Each point is reached from the start by the listed moves, each made once or not at all, plus a little noise. Say if it took an odd or an even number of moves. Then give how often each move was made.

Moves:
(1): 16  -17  -24  -17
(2): 52  44  -31  -1
(3): 35  -5  46  3
Start: -7  14  -6  -3
Points:
-7  15  -6  -2 -> even (0, 0, 0)
43  59  -39  -4 -> odd (0, 1, 0)

Moves:
(1): 35  9  9  13  -23  5  -17  -1  -44  2
(2): 12  36  -5  -54  -3  14  19  -6  23  -12
(3): 4  -4  28  7  -10  -6  -4  -3  24  -12
(4): -11  42  -14  49  -9  17  -1  30  9  7
(5): 31  -2  21  39  62  19  -7  -17  8  4
(6): -16  -5  2  1  -21  50  3  18  -30  -9
(7): 9  -12  -7  3  -9  -5  35  12  -11  -5
(8): 11  1  3  -14  9  -11  -16  44  -5  -15
(9): 24  -24  -22  -8  -4  8  3  -3  25  5
Start: -6  4  0  -12  38  4  7  -5  -24  -25
Points:
82  -24  5  42  44  83  22  4  -78  -32 -> odd (1, 0, 0, 0, 1, 1, 1, 0, 1)
40  33  -26  39  10  36  -5  16  -36  -13 -> odd (1, 0, 0, 1, 0, 0, 0, 0, 1)
38  13  2  -64  20  19  25  -15  46  -45 -> odd (0, 1, 1, 0, 0, 0, 0, 0, 1)
89  -16  32  41  62  30  -15  -32  -12  -33 -> even (1, 0, 1, 0, 1, 0, 0, 0, 1)
-21  0  -1  -17  21  58  16  8  -53  -34 -> odd (0, 0, 0, 0, 0, 1, 0, 0, 0)

Moves:
(1): 32  20  -14  3  -1  14  -1  -1  9  21  34  13  13  2  -10
(2): -17  37  2  4  21  11  5  21  5  -18  30  -12  2  -3  35
(3): -2  15  44  -17  -6  -6  2  -6  0  7  10  4  -15  5  -10
(4): 20  -15  23  34  11  -3  0  -17  10  -14  5  1  9  27  3
(5): -1  -18  5  -19  33  -3  -2  -10  5  9  5  -4  -20  21  1
(6): 19  -8  12  6  3  48  7  14  1  -21  8  -26  -10  -27  -11
(7): 4  -9  -1  -21  -10  -12  60  -21  -12  -8  1  3  -9  -7  14
(8): 19  -4  -1  -3  -7  -8  20  52  10  -33  3  14  -12  3  -5
(9): -1  -19  6  -2  -12  12  -2  -1  45  -1  2  -3  -4  -4  -3
(10): 2  7  -1  12  2  25  19  4  -1  29  -8  0  -1  -1  5
(11): -17  -17  -5  10  -8  4  -5  18  -6  8  35  8  -12  -6  -1
(12): -29  14  2  1  5  21  -13  -13  1  -22  -2  46  -11  10  -1
(13): 1  -22  15  -14  -2  -16  2  7  -5  6  18  14  48  4  3
(14): -2  -1  -6  -8  -14  8  -13  -10  -4  1  0  -11  6  33  -9
Start: -13  -5  -26  -18  20  17  23  -5  -28  7  -24  16  -12  27  -2
Points:
-7  -35  24  -3  22  75  8  -22  -26  -44  3  39  27  77  -14 -> odd (0, 0, 0, 1, 0, 1, 0, 0, 0, 0, 0, 1, 1, 1)
-3  -34  -12  -13  1  29  51  -43  -37  1  66  93  38  88  -6 -> odd (1, 0, 0, 1, 0, 0, 1, 0, 0, 0, 1, 1, 1, 1)
52  -46  38  -70  13  70  34  39  37  -1  55  16  -5  61  -43 -> even (1, 0, 1, 0, 1, 1, 0, 1, 1, 0, 0, 0, 1, 1)
-28  -41  53  -62  40  10  63  -75  -27  -16  14  68  -4  120  2 -> odd (0, 0, 1, 1, 1, 0, 1, 0, 0, 0, 0, 1, 1, 1)
-51  12  -26  -9  63  68  50  65  -13  -21  38  66  -64  45  31 -> even (0, 1, 0, 0, 1, 0, 0, 1, 0, 1, 1, 1, 0, 0)
-26  -12  35  -48  1  76  80  -32  7  -37  -6  40  -58  7  -8 -> odd (0, 0, 1, 0, 0, 1, 1, 0, 1, 0, 0, 1, 0, 0)

Moves:
(1): 18  -8  8  -17  17  -10  -18  -9  7  10  -15  17  6  27  -2  5  20  13  -4  -8  5  -14  13  -2  7
(2): 8  35  0  -12  -3  4  -23  3  14  5  5  4  4  -19  -6  -11  0  16  15  2  25  -13  7  1  -18
(3): -16  -1  31  -10  -20  13  13  6  7  -17  -4  20  -8  10  -3  -7  14  23  -4  -17  -3  -7  -18  -13  5
(4): 3  6  -2  12  -7  3  -5  -10  -1  1  -4  -5  1  4  -3  4  8  13  26  10  8  10  2  10  28
(5): -19  -11  -2  -4  20  6  -1  9  12  24  -15  9  -2  -3  -21  -13  -9  -4  4  -9  -3  22  -1  11  0
(6): 8  -14  0  -9  -7  25  -19  3  -5  12  6  -3  5  1  0  4  -3  5  1  9  2  19  7  7  -8
(7): 17  0  -12  -20  -1  5  21  1  9  -8  -12  4  -4  8  -2  -6  3  17  11  -2  -10  1  8  8  -22
(8): 9  -2  -8  5  6  6  -7  20  -7  -4  13  -7  -2  1  -12  6  -21  0  3  6  -10  -1  3  13  13
(9): 12  -5  -7  9  9  -2  0  5  25  2  -4  -2  4  -2  7  -3  10  -1  -20  5  8  10  -2  6  8
(10): 23  -18  -10  -5  -25  -11  0  27  -11  30  -14  9  -10  3  -12  9  2  9  -2  -13  4  9  -5  8  -4
(11): -10  -6  -7  -8  -2  7  10  -7  16  4  44  1  2  -32  0  4  6  -8  6  -7  -10  10  0  20  7
(12): -10  -16  0  31  -20  6  -2  8  8  -11  1  7  20  -13  33  -7  -10  12  -1  -23  10  -16  7  5  -14
(13): -1  -10  16  1  5  2  10  16  8  14  -8  -2  19  0  -6  -3  2  1  13  -16  9  7  -19  -5  7
(14): 4  11  -16  -8  3  -5  -5  5  5  14  1  -3  8  29  4  -19  16  2  3  12  -5  -9  19  -6  18
(15): -5  12  19  4  -4  -16  -3  8  5  14  6  -2  -8  5  18  5  5  -1  1  3  8  -2  6  9  -3
(16): -12  19  5  -12  -7  4  5  2  -7  -8  -5  2  17  8  -7  7  -2  -10  2  0  -3  2  6  2  -7
(17): -3  -15  -9  10  -4  5  12  20  -19  -9  4  -3  -1  -16  -6  12  21  -2  15  -11  6  -8  15  -13  7
(18): -2  -6  -16  1  0  -3  4  -6  5  2  -13  -13  -2  -1  -5  11  7  17  -5  8  -6  -11  -18  17  -12
(19): -7  -16  -3  -20  7  -2  -18  0  36  1  1  -4  -13  -3  7  21  7  -13  18  -3  -33  -15  -11  -9  5
(20): -6  5  12  0  19  8  -10  11  -19  0  8  40  21  -4  -10  -16  -9  -2  9  24  -8  4  4  0  2
(21): -23  -13  15  -13  -12  -23  -10  11  13  16  17  2  7  14  -20  22  -19  -9  9  20  5  9  16  -10  15
(22): -4  8  0  -23  0  -9  4  19  -12  -17  11  8  -13  11  -1  7  17  7  7  -18  -4  31  -18  -20  -15
(23): 4  2  3  -3  -8  -18  -9  7  -7  -8  -5  -11  12  -7  -6  -17  -10  20  2  10  -17  2  20  8  -7
(24): -13  -3  -8  -8  -7  -6  5  5  -1  -29  2  0  -3  22  -8  -12  18  -23  12  7  8  5  3  13  -7
Start: -22  21  -9  17  -2  7  -9  2  -8  -13  -28  12  -6  0  -7  4  1  -7  28  -19  -34  -9  19  -8  1
Points:
-3  -46  -1  -19  -41  8  -12  76  33  7  -31  79  47  5  -15  -15  71  76  121  -63  -78  -34  52  6  39 -> odd (1, 0, 1, 1, 0, 0, 1, 0, 0, 1, 1, 1, 1, 1, 0, 0, 1, 0, 1, 1, 0, 0, 1, 0)
-78  -5  27  -39  1  -13  -21  84  98  40  34  26  -10  37  -41  28  32  5  97  -34  -64  57  -8  -2  92 -> even (0, 0, 1, 1, 1, 0, 0, 1, 1, 0, 1, 0, 1, 1, 1, 0, 0, 0, 1, 0, 1, 1, 0, 0)
-15  -8  -24  -8  -45  1  -82  71  41  6  -13  45  47  -22  -8  22  67  36  103  -4  -28  -20  69  70  -16 -> even (1, 1, 0, 1, 0, 1, 0, 0, 1, 1, 1, 1, 0, 0, 1, 1, 1, 1, 1, 1, 0, 0, 1, 1)
-96  -12  5  -36  -33  6  -14  35  49  27  20  25  -6  48  -44  1  33  -3  59  3  -39  27  32  41  16 -> odd (0, 0, 1, 0, 1, 1, 0, 0, 0, 0, 1, 0, 0, 1, 1, 0, 0, 1, 0, 0, 1, 0, 0, 1)

Moves:
(1): 9  -7  7  23  -6  12  -12  3  -15  -8  -10  -17  -1  -2  3  32  -18  4  14  6  -2  2  41  18  -26  -10  -7
(2): -18  -8  2  3  -2  -16  6  16  -11  10  -5  -15  13  -4  12  -11  -6  13  -9  -2  7  14  -7  0  5  -8  -18
(3): 4  -4  -12  7  -11  -7  0  -6  1  14  -10  -14  7  9  8  14  -6  -7  -4  7  -6  8  -21  13  2  -3  3
(4): 1  -3  3  4  -4  7  -13  5  6  12  -6  -4  -10  10  8  2  16  -10  8  18  -2  13  -3  -6  2  -8  -11
(5): 10  15  9  1  -10  -3  -9  -9  23  16  -7  1  -9  -11  -8  8  7  -1  -4  -3  -10  -4  -13  10  -8  19  0
(6): 8  17  9  6  -1  24  -17  4  -6  -2  0  -8  4  -8  21  -9  10  -16  -2  15  17  -11  7  -17  16  10  0
(7): 2  3  0  -13  29  1  16  -7  -9  -1  1  -8  -10  -17  28  19  0  -13  9  0  -15  23  -8  -3  3  7  16
(8): 0  4  -11  1  -1  16  -3  -7  -11  -20  14  1  0  2  8  -10  -3  6  12  9  4  -14  -3  15  11  18  -10
(9): 5  2  13  -7  14  21  3  -11  9  3  -26  -3  -12  -6  8  -18  -16  9  -2  -11  1  15  -7  -11  8  -8  -13
(10): 7  -9  -8  -2  -10  -5  -12  5  8  2  -1  8  0  -1  -6  -10  -3  -13  -8  -1  -30  0  -5  -3  4  3  -4
(11): -1  7  -2  1  21  -12  10  -14  -15  27  1  -1  2  12  18  8  0  25  7  8  8  5  2  1  3  9  5
(12): -1  -10  5  2  1  -4  -20  5  33  -16  22  0  -15  10  22  25  2  23  -7  -10  -3  -21  2  5  -13  -3  3
(13): 2  -10  7  9  -15  2  5  1  4  11  7  21  -1  -13  14  -7  -10  6  7  -21  5  15  2  4  -5  -4  -5
(14): -12  1  3  5  6  15  -8  -4  -8  11  -12  7  -4  4  -12  3  4  -1  11  -11  10  10  6  2  -14  -19  -7
(15): 3  1  5  22  -10  7  -2  -8  -8  6  -2  -12  -12  3  17  2  2  -2  -13  5  8  17  11  8  3  17  -10
(16): -13  -32  -8  10  14  24  -6  -5  12  12  -13  18  18  9  4  14  -3  -9  -5  -4  24  1  2  6  4  14  -16
(17): -10  9  1  0  9  8  -29  -4  11  18  1  8  -18  -12  -2  3  -4  6  -3  12  9  -6  -1  9  24  -6  4
(18): 24  10  -7  -5  34  -13  3  -5  -10  0  -6  10  -13  0  -8  -4  4  0  -32  -16  12  12  -11  13  -8  -15  13
(19): -21  2  23  4  10  -10  5  -18  12  9  -5  15  2  3  0  2  5  10  -10  9  0  17  3  -13  -9  14  -13
(20): -7  -7  -7  -2  -4  -3  3  -20  3  -15  -12  -23  4  3  -11  -10  0  2  -1  -6  -6  4  -5  19  8  -14  -5
(21): 13  14  -17  -10  -10  -10  -10  9  -1  4  -1  5  -2  5  10  -3  -10  21  6  0  1  0  -9  5  5  0  10
(22): -14  3  8  -11  2  2  13  -7  10  12  4  -7  9  -9  7  5  -7  4  -10  1  4  -3  5  6  2  -4  6
(23): -2  -12  12  3  -4  13  2  5  -10  -8  12  -10  3  -12  5  5  0  -6  16  -12  -6  14  -5  10  -6  -2  10
(24): 8  22  22  -8  -9  -4  -5  21  3  20  -15  -3  1  16  8  31  9  8  -1  -12  18  -3  4  -3  -3  -17  11
Start: -4  6  3  -19  1  -5  8  1  -6  -7  6  -14  -8  13  13  7  -24  2  -12  2  -12  -21  -33  12  -4  -5  8
Points:
33  -20  -7  18  18  38  -46  -58  32  34  -33  -62  -41  36  96  66  -58  49  -34  -5  -13  28  -56  118  -11  8  -17 -> even (1, 0, 1, 1, 1, 0, 0, 1, 1, 1, 1, 1, 0, 0, 1, 1, 0, 1, 0, 1, 1, 1, 1, 0)
38  27  26  -5  53  30  -99  -4  50  93  -71  16  -73  45  58  100  -38  66  -23  -24  22  4  -23  58  -25  -45  -3 -> odd (1, 0, 0, 1, 1, 0, 0, 0, 1, 1, 1, 1, 0, 1, 0, 1, 1, 1, 0, 0, 1, 0, 0, 1)
-26  24  64  -1  10  -4  -16  -1  17  19  -17  -73  -31  31  121  57  12  18  -39  22  11  33  -33  3  8  -6  -17 -> odd (0, 1, 0, 1, 0, 1, 1, 0, 0, 0, 0, 1, 0, 0, 1, 0, 0, 0, 1, 1, 0, 0, 0, 1)
-14  50  61  19  13  78  -43  -61  6  81  -86  -45  -17  41  91  65  -29  52  -3  27  60  31  8  55  -2  19  -50 -> odd (1, 0, 0, 1, 1, 1, 0, 1, 1, 0, 1, 0, 0, 1, 1, 1, 0, 0, 1, 1, 1, 1, 0, 1)
50  57  50  -23  62  -14  10  -31  -21  72  -59  -39  -40  9  85  100  -48  53  -13  -21  -9  69  -58  53  -43  -9  41 -> odd (1, 0, 1, 0, 1, 0, 1, 0, 1, 0, 1, 0, 0, 0, 0, 0, 0, 1, 1, 0, 1, 0, 1, 1)
5  5  51  40  -43  98  -60  -1  -18  47  -72  -57  -19  9  99  38  -39  24  28  -25  55  49  -14  71  -5  -14  -62 -> odd (1, 1, 0, 1, 1, 1, 0, 1, 1, 0, 0, 0, 1, 1, 1, 1, 0, 0, 0, 1, 1, 0, 1, 1)
